Rows are points. The points of each table are mixes of a few directions, plus a little noise. Count the directions of each table, and those that both share. Where both have some left over, give the other angles between the two spaces (their principal angles), to ten degrees, smallest first.

First, 7 rows:
[[  0  -2  30]
 [ -5 -54  33]
 [  7  77 -37]
 [ -1 -14   5]
 [  2  20 -50]
 [  1  17  25]
 [ -4 -45  -5]]
Second:
[[-23  -7  12]
 [-23 -33   3]
 [ 17  38   2]
 [ 15   9  -6]
 [ 54  77  -8]
 [-37 -42   8]
 [ -1 -42 -12]]
Directions: first 2, second 2, shared 1; angles 60

First, 8 rows:
[[ 22 -51  15  -9 -40   5]
 [ -9  -2  30  18  35 -15]
 [ 57 -47 -10 -10  25 -12]
 [-69  56  31  26   7   0]
 [-40  20  41  26  23 -10]
 [ 11 -10 -28 -24 -59  21]
 [ -3  10 -14  -7 -16   8]
 [ 32  25 -65 -21  26   2]]
Second, 9 rows:
[[  3  -4  -2 -15 -16 -47]
 [-26  19  21  -2   7 -84]
 [ 22 -49  13  16 -18 106]
 [-12  -1   8  14 -10  62]
 [-22  26  -2  -1  -6 -15]
 [-13  10   0  -4 -18  -8]
 [  5 -10   4  -4  -6 -14]
 [ 31  -1 -52 -26 -21  17]
 [ 12  10   8  21  90 -18]]
Directions: first 3, second 4, shared 3

First (8 x 11):
[[ 10 -52 -24  14  31  12   4 -31 -17 -35  16]
 [ 52 -25   3 -16  -9  19  17  19 -16 -17 -18]
 [-20  43  15  -6 -20 -14  -7  18  15  32  -9]
 [-21  28  63  -6  20  32  15 -33  12 -75  78]
 [-17  39   7  -5 -22 -18  -9  22  14  40 -18]
 [ 31  28  42 -27 -26  19  17  30   3 -12  -2]
 [ -6 -39 -49  20  15 -17 -12 -13 -10  20 -20]
 [-29 -23 -57  26  12 -33 -24 -12  -2  47 -27]]
Second:
[[   8  -15  -10   26   12  -16  -33  -18   32   40    8]
 [   8   -7    0   -9   -9  -19    2  -22   47   70  -27]
 [  -1    1    1   -3   -1    2    4    2   -3   -3   -1]
 [  10  -14   -8   15    4  -21  -23  -24   49   66   -8]
 [  -9   12    5   -6    1   21   14   24  -50  -71   16]
 [  -1    9   12  -40  -23   -2   39   -2   13   28  -37]
 [   0   -2   -3   12    7    0  -11    1   -5   -9   11]
 [ -15   16    5    4    9   34    9   39  -84 -121   38]]
Directions: first 3, second 2, shared 0; angles 50, 50

First (10 x 18):
[[  6 -10   2   6  -3  -6   0  -1   3   0   0 -20  11   2  -1  -4   3   9]
 [  8 -15   3   9  -5  -9   0  -2   4   0   0 -29  16   2  -1  -6   4  13]
 [ 11 -20   4  12  -6 -12   0  -2   5   1   0 -38  21   3  -1  -8   5  17]
 [ 10 -19   4  12  -6 -12   0  -2   5   0   0 -37  20   3  -1  -8   5  17]
 [ -4   7  -1  -4   2   4   0   1  -2   0   0  13  -7  -1   0   3  -2  -6]
 [ -5  10  -2  -6   3   6   0   1  -3   0   0  20 -11  -2   1   4  -3  -9]
 [-33  62 -12 -39  20  39   1   7 -17  -2  -1 121 -65  -9   4  24 -17 -54]
 [ 11 -21   4  13  -7 -13   0  -2   6   1   0 -41  22   3  -1  -8   6  18]
 [  7 -12   2   8  -4  -8   0  -1   3   0   0 -23  13   2  -1  -5   3  11]
 [-10  18  -4 -12   6  11   0   2  -5   0   0  36 -19  -3   1   7  -5 -16]]
Second:
[[  5 -44 -10  -1   8  -5   1  -4  -1  13   3 -19  -8  -7  -1  -7  -5  22]
 [ -2  45   7  -4  -3   7  -4   3  -4 -18  -5  28   9   2   2   9   9 -28]
 [-13  51  15   6 -15   4   2   5   7 -10  -1  13   6  12  -2   4  -3 -23]
 [  9  -5  -4 -10   9   4  -2   4  -6  -6  -5  17   0  -3   8   7  14   2]
 [-13 -10 -11  15  -5  -8  -4 -23  -1  15  13 -32  -5 -14 -21 -21 -37 -16]
 [  9  30  -2   6  -2  -4 -14 -14 -10 -21  -2  -2  30 -10  -5  -4   6 -34]
 [  5  -3  -5  12  -4  -9  -8 -15  -3  -3   4 -28  19  -9 -10 -12  -7 -12]
 [ -2 -10  17   1  -8   0  15  22  16   8  -3  -6  -7  22  11   8  11  37]
 [  3  56  14 -10  -3  11  -2  14  -2 -26 -11  45  13  11  12  19  27 -22]
 [ -8 -42 -18 -17  18   8   5  -1  -6  22   5  19 -42 -11   1   1 -15  17]
 [  6 -68  -2   1   4  -8  12   9  11  25   2 -34 -15   7   5  -4   0  58]]
Directions: first 1, second 4, shared 1

First:
[[ -15  -47   14    4  -72   78   -1    9  -25  -26   33   24    8   33
   -20   31  -38  -23  -21   22   -1   10   14   14]
 [  -6  -15   20    4  -75   53    7    6  -28  -24   37   12  -14   25
   -16   39  -33  -24  -19   31    2  -10    2   11]
 [  22   29  -20   -3    4    1  -33   -5  -43    5  -20  -15  -59  -16
   -13   -1   40   30   24   43   -5   -4  -22   24]
 [  18   77    0   -4   81 -121   29  -11   49   30  -25  -33   -3  -39
    36  -27   30   10   13  -37    6  -32  -19  -34]
 [  10   14  -13   -3   26  -16  -14   -3   -5    9  -19   -8  -15  -14
     1  -14   25   18   14    4   -2    2   -8    5]
 [ -16  -47    9    3  -53   66   -3    8  -15  -20   24   22   16   27
   -16   20  -32  -18  -16   11   -1   15   16   11]
 [  -3   22   10    0   37  -59   32   -3   46   12   -2   -9   28  -10
    25  -12   -6   -9   -7  -40    6  -15    1  -28]
 [  -9  -34  -20   -2   52   -2  -15   -1   22   14  -29    8   39   -5
     5  -36   14   16   11  -34   -5   34   15   -3]]
Second, 10 rows:
[[ -10   47   17    4    2  -56   40    3   25    8   12  -19   -3   -8
    31   13  -19  -23  -11   -5   12  -42   -8  -30]
 [  33   57    1  -20   19  -49   -3    6    5   11   11  -16  -26   19
    21   10   23  -21  -10   17   10  -52  -17   -9]
 [ -18  -28  -13   16   25    8   -3  -12    3    3  -33    2   15  -37
   -13  -28    6   37   24  -25  -11   47    6    5]
 [  -6  -19  -45  -19    5   50  -67   28  -45   19  -14    0  -27   45
    15   -4   25  -11    4   65    7  -15    3   23]
 [ -16  -31   11    8    8    1   22   -5   31   -6    0   12   45   -7
    -2  -11  -21   -1   -6  -43   -4   25   16  -12]
 [ -11   56   24   17  -28  -44   45   -8    1   -4   12  -24  -33  -32
    11   25  -21   -5    0   12    7  -35  -20  -17]
 [ -10  -16   36   23  -35    4   49  -21   20  -27   17   11   24  -33
   -27   10  -36   11   -4  -44   -9   31    5   -8]
 [ -26  -59   -1   15  -13   49   -1   -5    0  -11   -9   20   32  -10
   -21  -11  -19   16    6  -21   -9   50   18    9]
 [  47   26   27    2    7  -37   24  -30   20  -20    7    2   -3  -32
   -33   -2   19   29    6  -44  -12   19  -14    3]
 [  18  -32  -59  -45   11   76 -107   45  -57   24   -4   12  -25   98
    18   -1   43  -33  -11   87   10  -28   10   36]]
Directions: first 3, second 5, shared 3

First:
[[  12  -10  -10   27   64   -2   18  -27  -18  -31  -14   17   13   -1
    16    7   19  -56   -4  -52   -1   43    9    2   79   22   59    4
    26   18   30   -9]
 [  16    1    4   48   60  -12   13  -22  -24  -27  -21   20   15    3
    -5    1   30  -49   -1  -33   -6   28   -6    3   71   30   49    1
    13   21   22  -10]
 [  17    9   15   61   54  -19    8  -17  -27  -23  -25   21   16    6
   -20   -3   36  -42    2  -18  -10   14  -18    4   61   34   40   -1
     3   22   15  -11]
 [  -2    4    4   -2  -13   -1   -4    6    3    7    1   -3   -2    1
    -7   -2   -2   12    1   13   -1  -11   -4    0  -17   -3  -13   -1
    -7   -3   -7    1]
 [   5   -1    0   15   23   -3    5   -9   -8  -11   -7    7    5    1
     1    1   10  -19   -1  -15   -2   12    0    1   28   10   20    1
     7    7    9   -4]
 [ -18    1   -3  -53  -71   12  -16   27   27   33   23  -23  -18   -3
     2   -2  -33   59    2   43    7  -35    5   -4  -85  -33  -60   -2
   -18  -24  -27   12]
 [ -13  -22  -30  -58  -14   24    5   -2   21    3   22  -13  -10   -9
    43   11  -31    5   -6  -25   13   21   33   -5  -10  -26    0    6
    20  -14    8    7]
 [ -19   13   12  -47  -98    6  -26   41   30   48   23  -27  -21    1
   -21   -9  -32   85    6   77    3  -64  -11   -3 -121  -36  -89   -6
   -37  -28  -45   14]
 [   1    5    6    8   -4   -4   -3    3   -2    3   -3    1    0    2
   -10   -3    4    5    2   10   -2   -8   -7    1   -6    3   -6   -1
    -6    1   -4    0]]
Second:
[[-20  -7  -1  31 -14   9  -1  10   9   7   9  -8   6  20  -8 -16   4  11
    3  32   8 -20   2  -2 -21  26 -39 -12  -6 -41  -1   3]
 [  7   0  -3  26 -21  27  -6  12  18  21 -23  18  -6  10   0  -7  -7   0
   -8  10  38 -15   3  -8 -19  18 -14 -13  32 -38 -30  15]
 [-56 -62 -24  -9   3  52  -2  -1  -4 -24  14 -76 -57   8   7  31 -16 -32
    5 -36  23  68  59  -7 -12 -21  31  -7  -6 -18  53 -14]
 [ -8  -3   5  34 -32  21 -11  24  21  21 -14  12   1  16 -15 -15  -1  11
   -7  25  34 -36  -4 -16 -40  30 -44 -20  20 -53 -27  16]
 [-24 -45 -50  19  30  58  24 -37  -3 -17  10 -55 -41  24  45  13 -22 -39
   16  -8  14  95  68  30  47  -7  57   5   6 -23  39 -16]
 [ 60  52  35 -56   6 -61  -9   5 -13   6 -20  61  29 -46 -14  10  11  12
  -14 -36 -28 -39 -55 -11  12 -31  21  19   4  82 -33   6]
 [ 19  28  21 -12  -1 -39  -3   5  -4   3   1  28  28 -12 -13  -8  12  19
   -3   7 -23 -37 -34  -3  -3   1 -17   5 -11  25 -14   3]
 [-21 -29 -21 -13  20  22   9 -18 -11 -20  12 -42 -28   1  18  19 -10 -23
    9 -24  -3  58  36  10  23 -20  41   7  -9  11  37 -14]
 [-27 -15  -1  32 -22  18  -6  16  13   7   6 -13  -1  21 -13 -13   2  10
    1  28  18 -21   5  -9 -33  26 -41 -18  -1 -49  -1   5]
 [ 38  35  15 -22  10 -37   2  -5  -8   4  -7  39  25 -19  -1  -3   8  10
   -4  -6 -24 -21 -32   5  20 -10   8  13  -1  42 -19   2]
 [ 34  45  24 -31  19 -69   6 -10 -19  -6  12  37  46 -23  -7  -9  19  22
    2   5 -56 -33 -48  10  27 -11  -2  19 -28  61  -6  -6]]
Directions: first 2, second 4, shared 0; angles 30, 60

First (8 x 32):
[[-35   1 -33  43  36   1  -3 -23 -12 -25   7  -1 -10  -9  -8  -7  14  10
  -24  25  10  -5  22  18 -20  -8  19  -7  19 -10  13   6]
 [-53   6 -40  48  57  17  -3 -30  -8 -44  23 -14 -29  -7  -6 -15  12  35
  -41  27  23 -14  30  18 -25 -11  26 -19  38 -11  19   1]
 [ 45  -9  23 -21 -53 -28  -2  20   0  49 -36  25  44  -3  -4  19  -3 -55
   43 -16 -31  19 -21  -7  18   9 -21  28 -44   5 -13   7]
 [ 71 -12  37 -40 -83 -40  -2  31   4  70 -48  35  63  -3  -4  27  -8 -78
   63 -29 -46  28 -34 -13  29  14 -33  41 -65  10 -21   8]
 [ 23  15  62 -93  -5  52  16  40  34 -19  49 -46 -60  44  36 -17 -38  78
   -6 -43  31 -22 -25 -40  28  10 -15 -32  26  22 -19 -28]
 [-18   6  -5   2  23  16   2  -5   1 -24  19 -16 -26   7   5  -9  -3  32
  -19   3  18 -12   7   0  -3  -2   9 -17  20  -1   4  -5]
 [-31  -4 -40  56  24 -15  -6 -29 -18  -8 -10  13  10 -19 -15   0  21 -18
  -16  30  -2   2  21  24 -21  -8  17   4   6 -14  14  10]
 [ -2  -2  -6   8   1  -4  -1  -4  -2   2  -4   5   4  -4  -2   1   3  -7
    0   4  -2   2   1   5  -3  -1   2   1  -2  -2   2   2]]
Second, 8 rows:
[[ -14  -10  -13   -8  -21  -25  -14  -16   -8   -2  -23    6   14  -14
   -40   -7   12   15   17    2   20    5   -1   22   -8  -15   14   -4
    37   49   16   39]
 [  49   42  -35   14  108   62   62  -53   38   73  112   57    8   14
    62   44   23  -23  -61   -5  -61  -15  101   44  -37   47  -53    2
  -121  -81  -29  -52]
 [ -19  -12    6   -7  -28  -39  -18   25   10   30   10   31   -3   -4
   -19  -16  -14    9   23  -18  -11   30  -26  -21    7    7   24  -11
     3   17  -10    9]
 [  22   -5   38  -11  -33   45  -18   12  -10  -13  -42  -41   10   30
    -9   -6   -1  -13   17    1   32   -2   -7   13   28  -31    1   26
     9  -53   13   12]
 [ -19   -9  -15   42   -1  -26   -7    5  -19  -18  -26    0    5  -18
     3    1    0  -29   -2   21  -13    5  -15  -15   -3    0    9    7
     1   -8    3   -7]
 [ -28   -2    9    8    6   24  -15    8   -4  -35    0  -32  -29   16
    -5  -22   -7   32  -10    6   33   -4   -7   -4    7  -18   24  -11
    39  -21   11    2]
 [   0   -8    3  -13  -26  -26   -2    7  -12  -25  -35  -15    4  -16
    -7    1   -3   -1   14    3    6   -9  -27  -15    3   -3   -5    0
    27   53    6    8]
 [   9    2    8  -26   -6  -14   12   11    5   -9    3   -6  -11   -7
    15    4  -11   10    1  -10   -6  -10  -19  -24    2   13  -15   -9
     6   44   -9  -12]]
Directions: first 2, second 6, shared 2

First, 8 rows:
[[ -27    7    4   21   24  -25   20  -23  -34   28   -9  -12   22    7
    30   22  -16   -2   -7   21   -2   -1   -1  -10    3   44    1    1
    37  -41   46  -39]
 [ -13   -5   -7   -2   -3    3    3  -11    6   -8    0   -5   -6  -13
   -10   -2    9    2    5    4   10   -6   12    5  -10  -13    9   15
    12   -6    7    9]
 [  35    9   19    2    4   -6  -10   31   -9   17    2   14   11   32
    21    2  -21   -3  -12  -10  -26   15  -27   -9   28   27  -23  -39
   -33   21  -23  -17]
 [  14    6   10    5    6   -8   -1   12  -10   12    0    5    9   18
    16    5  -13   -1   -8   -3  -13    7  -15   -7   15   22  -12  -21
   -10    3   -4  -16]
 [ -48  -11  -23    0    0    4   16  -43    5  -14   -5  -21  -10  -39
   -20    2   24    4   14   16   32  -19   34    9  -34  -26   30   50
    48  -33   36   14]
 [  80  -11    1  -45  -55   55  -53   70   75  -54   20   38  -44    1
   -60  -51   27    3    9  -52  -10   12  -10   18    9  -86  -13  -27
  -104  106 -121   82]
 [ -21    5    3   16   19  -19   15  -18  -26   21   -6   -9   16    6
    23   18  -12   -1   -5   15   -1   -2   -1   -7    1   32    0    2
    29  -31   36  -30]
 [ -20   -2   -7    5    5   -4    9  -18   -6    0   -4   -9    1  -12
     0    5    5    0    2    9   10   -7   10    1  -11    0   10   16
    23  -18   22   -4]]
Second, 9 rows:
[[ 16 -15  -3   0  15  34  -6   6 -28 -14   1  11 -14  26  -3  14  -2 -20
  -12  13   3  -6 -11 -10 -15  12 -21 -15 -12  44  12 -36]
 [-20 -32 -13  -2   4 -51 -55 -38  20  16 -10  -4   0  27  -5 -29  -6 -44
   25  21  47 -15 -50   0 -15  -3  11  -5  18 -16 -44 -43]
 [ -9  -9 -12  -1   0 -26 -30 -25   8 -20  36   0  38 -11 -18 -25  27 -15
   30 -15  17   1  40  13  -7 -14  26  14  -2 -19  13  -4]
 [-15 -16  18   5 -25 -81 -35 -35  30  19  -1  11  59  12 -24 -38  32 -21
   24 -24   2  -2  20 -11  -4 -14  20  21  39 -62  -7   3]
 [ 30  41  16   6 -29  61  36  28  25 -29  27 -12   0 -42 -38   8  45  45
   -4 -25 -35  -9  71 -23   4 -46  21  33  -5  11  50  64]
 [-26 -22  -6 -15   3  -9  25   4 -15  15 -49  17 -32   2  23  12 -33   4
  -24   7   0  15 -34  28  -6  14 -29  -5   8   1 -38  14]
 [ -8  15 -10  -4  22  22  33  26 -16  25 -34 -15 -58  -4  52  30 -63  22
  -25  30   1  11 -66  19  20  33 -23 -30 -18  18 -35  -2]
 [-12  18 -18 -14   4  38  48  22 -10 -26   8  -5 -22 -53  13  17  -7  43
   -9 -12 -12  20  39  41   8  -9   2  12 -25   9   9  57]
 [ 44  21  29  26   7  11 -15  13 -13  14  21  -4  27  42   0  11   7 -14
   -6   5 -23 -15  -9 -56  15  25  -6 -24  -3  15  40 -52]]
Directions: first 2, second 6, shared 1; angles 70
